Every row gives one point. The ring and each string are closed loops that go straight from each point to the next, and from the last back to the first. Before rounding, they use only three directions, however many columns there are. How many times does the string pass through the ring? Passing back the other way cancels.

Ring (10 x 3)
[[ -4   5  81]
 [  1  32  56]
 [  9  48  25]
 [ 23  50 -19]
 [ 41  26 -52]
 [ 47 -10 -48]
 [ 41 -33 -29]
 [ 19 -56  24]
 [  3 -53  64]
 [ -5 -31  86]]
String (25 x 3)
[[-29  19 115]
 [  8  43  94]
 [ 29  34  44]
 [ 28  63  37]
 [ -6  72  23]
 [-18  17  20]
 [ 23  19   4]
 [ 30  19  -6]
 [  6  24 -16]
 [ 14  34 -54]
 [ 68  28 -93]
 [ 97   8 -89]
 [ 47 -12 -72]
 [  6 -25 -32]
 [  2 -24  -4]
 [  9 -62 -14]
 [ 44 -71  -1]
 [ 45 -52  18]
 [ 16 -20  25]
 [-35 -40  56]
 [-19 -69  98]
 [-42 -42  92]
 [-14 -16  55]
 [  4  -9  52]
 [-29  -4  61]]
Times through: 1

Ring (10 x 8)
[[ 60 -18  12 -21  -3   8  28  31]
 [ 50  23  28 -21  30  16  23  35]
 [ 15  73  46 -19  67  37  28  13]
 [-22  94  57 -15  80  57  48 -17]
 [-60  89  53 -13  69  76  67 -65]
 [-47  52  13 -17  28  66  36 -93]
 [ -6   8 -29 -23 -14  42 -10 -93]
 [ 36 -36 -52 -27 -47  17 -30 -69]
 [ 55 -57 -44 -26 -55   7 -14 -36]
 [ 62 -51 -12 -22 -36   5  20   8]]
String (25 x 8)
[[ 95 -82 -29 -25 -60 -14   3  27]
 [ 98 -35 -30 -29 -27 -14 -37  27]
 [ 66   2 -12 -26   1   5 -22   9]
 [ 89   4  27 -23  23  -5  15  80]
 [ 41  36  52 -17  48  22  51  52]
 [  9  46  54 -15  51  39  64  18]
 [-14  54  69 -12  59  52  90   8]
 [ 22  41  13 -22  32  30   5 -15]
 [ 44  62   2 -26  45  19 -38  -4]
 [ 15 112  65 -19 102  39  24  33]
 [  1  82  70 -15  81  45  62  24]
 [ 16  70  64 -16  73  37  55  36]
 [  6  39  66 -13  51  41  86  28]
 [ 17  19  26 -18  21  33  43  -4]
 [ 57  10  -5 -25   8  10 -14   6]
 [101 -35 -17 -27 -21 -14 -21  45]
 [ 60 -94  21 -15 -51   6  99  46]
 [ 95 -91 -39 -26 -70 -15  -4  17]
 [ 76 -37 -45 -29 -39  -3 -42 -16]
 [ 86 -81 -62 -29 -75 -11 -37 -21]
 [ 51 -88 -37 -23 -74   8  21 -31]
 [ 16 -23   1 -19 -18  31  41 -32]
 [ 31  -5 -11 -23  -9  23   3 -29]
 [ 23 -25  -1 -20 -19  26  37 -25]
 [ 74 -17 -42 -30 -24  -1 -53 -15]]
Times through: 3

Ring (8 x 14)
[[-25  -2 -20  46 -16 -20  74 -12  19  12  28 -17  11 -21]
 [-20  -5 -23  22 -35  -5  51 -11  15  -3  19 -17  -1  13]
 [-17   0 -18   6 -36   4  45 -15  15 -10   3 -15 -13  23]
 [-15   7 -10  -2 -26  10  48 -19  15 -11 -12 -11 -23  16]
 [  1  11   4 -14  -2  25  18  -3  -1 -16 -23   5 -29  13]
 [ 16   8  12 -18  14  36 -15  17 -19 -20 -21  17 -27  14]
 [ 11   3   7   7  19  21  -1  20 -16  -8  -1  14 -10  -5]
 [-10   2  -6  35   7  -5  46   2   4   8  16  -2   4 -25]]
String (29 x 14)
[[ -3   2   0  35  19  -1  33  12  -5   8  17   5   6 -30]
 [  6  -4  -2  17   7  13   2  21 -14  -5  15   8   0  -1]
 [  4  -5  -5  16   0  12   5  18 -11  -7  15   5  -1   4]
 [-29  -1 -19  65  -6 -31  90 -12  22  23  37 -18  20 -44]
 [-39   3 -23  66 -15 -38 114 -27  35  26  32 -26  17 -46]
 [-37   5 -21  54 -18 -31 107 -29  34  20  23 -25   9 -36]
 [-22   2 -15  32 -17 -11  69 -15  19   6  14 -15   0 -13]
 [-43   3 -28  56 -30 -36 117 -35  40  20  27 -31  11 -31]
 [-36  -7 -34  46 -45 -27  88 -25  31   9  35 -31  12  -2]
 [-15 -11 -26  17 -43   0  32  -4   9 -10  24 -16   0  30]
 [  0 -11 -18  -3 -36  18  -2   9  -5 -21  13  -5  -9  45]
 [-22  -7 -29  10 -54  -1  47 -18  20 -12  14 -23  -8  36]
 [-37   3 -27  23 -48 -16  93 -38  37   2   8 -30  -9   7]
 [-25   6 -17  17 -29  -6  72 -25  25  -1   1 -18 -12   2]
 [-40  12 -23  19 -43 -16 108 -48  44   3  -6 -30 -17  -1]
 [-22  10 -14  -4 -36   6  64 -31  25 -11 -16 -18 -27  20]
 [  2   4  -4 -24 -22  30   3  -1  -3 -25 -19   1 -31  40]
 [  9   3   0 -25 -14  35 -10   7 -10 -26 -18   7 -29  38]
 [ -5  16   3 -22 -11  26  32 -16   8 -18 -35   0 -38  18]
 [-12  17   1  -4  -5  13  53 -19  14  -7 -25  -4 -29  -3]
 [-16  15  -1   9  -2   4  63 -20  16   0 -16  -6 -21 -14]
 [  8   2   1  -9  -2  27  -3  12 -12 -17  -9   8 -19  19]
 [ 29   3  14 -33  14  51 -49  31 -33 -30 -23  25 -30  33]
 [ 42   6  26 -42  33  63 -73  44 -46 -34 -32  38 -36  31]
 [ 37   3  21 -31  29  55 -65  43 -43 -30 -22  34 -28  26]
 [ 28  -2  11 -21  14  44 -50  37 -34 -26  -9  24 -20  29]
 [  7   2   1   1   4  21   2  14 -12 -12  -2   9 -13   8]
 [-10   7  -3  23   5   0  50  -4   7   4   3  -2  -6 -20]
 [ -9   8   2  40  24  -7  55   2   3  14  11   2   4 -45]]
Times through: 0
String (31 x 14)
[[  7  -2  -2   4   0  20  -3  18 -13 -12   5   8  -8  12]
 [-11   2  -8  25  -3  -1  44  -2   6   2  11  -4  -2 -12]
 [-23   4 -13  42  -5 -17  77 -14  19  13  17 -13   5 -30]
 [-38   4 -20  66  -9 -37 113 -26  33  27  30 -24  16 -50]
 [-43   0 -27  76 -17 -45 121 -27  37  30  42 -29  24 -51]
 [-25  -7 -24  50 -22 -22  69  -8  17  12  37 -18  16 -16]
 [ -1  -5 -10   9 -14  12  12   9  -5 -10  11  -1  -6  16]
 [-14   1 -12  20 -15  -1  46  -7  10  -1  10  -9  -5  -1]
 [-28   2 -20  36 -25 -17  81 -22  25   8  17 -20   1 -12]
 [-26   3 -19  31 -24 -13  77 -21  24   6  13 -19  -2 -10]
 [-31  -1 -26  31 -39 -16  80 -26  28   4  18 -25   0   2]
 [-21  -9 -29  11 -54  -1  44 -15  18 -12  17 -22  -6  37]
 [-10  -8 -22  -5 -48  14  18  -6   7 -21   7 -13 -14  48]
 [  2  -4 -10  -9 -25  23   1   6  -5 -21   0  -1 -17  37]
 [-12   3 -10  10 -17   6  42  -9  10  -6   0  -8 -12   7]
 [ -1   0  -8  -7 -19  20  12   1  -1 -17  -5  -1 -19  27]
 [  1   2  -6 -16 -22  26   7   0  -2 -22 -12   0 -25  35]
 [-16  13  -8 -14 -28  15  53 -27  20 -14 -26 -11 -34  21]
 [-33  23  -8   6 -22  -5 103 -47  39   2 -28 -20 -30 -12]
 [-16  20   0 -10 -11  13  64 -29  21  -8 -34  -7 -36   1]
 [ 12  11   9 -32   0  41  -9   5 -11 -26 -33  12 -38  29]
 [ 18   3   7 -26   1  41 -28  20 -21 -27 -18  16 -28  33]
 [  5   5   2  -7  -1  24   5   8  -8 -15 -11   7 -20  14]
 [ -3  10   2   3   4  15  31  -3   1  -7 -12   3 -19  -4]
 [ 10  13  13  -9  20  29   6  10 -12 -12 -23  15 -25  -3]
 [ 34   6  21 -29  31  52 -53  38 -38 -26 -24  32 -29  19]
 [ 34   1  17 -25  25  50 -59  42 -40 -27 -15  31 -23  24]
 [ 16  -2   4 -10   4  32 -24  25 -22 -20  -4  15 -16  22]
 [ 12   0   4  -1   8  25 -10  21 -18 -14  -1  13 -13  10]
 [ 25  -2  12  -1  27  33 -38  40 -34 -15   2  25  -8   5]
 [ 15  -3   4   5  13  24 -18  28 -23 -12   6  15  -7   7]]
Times through: 3
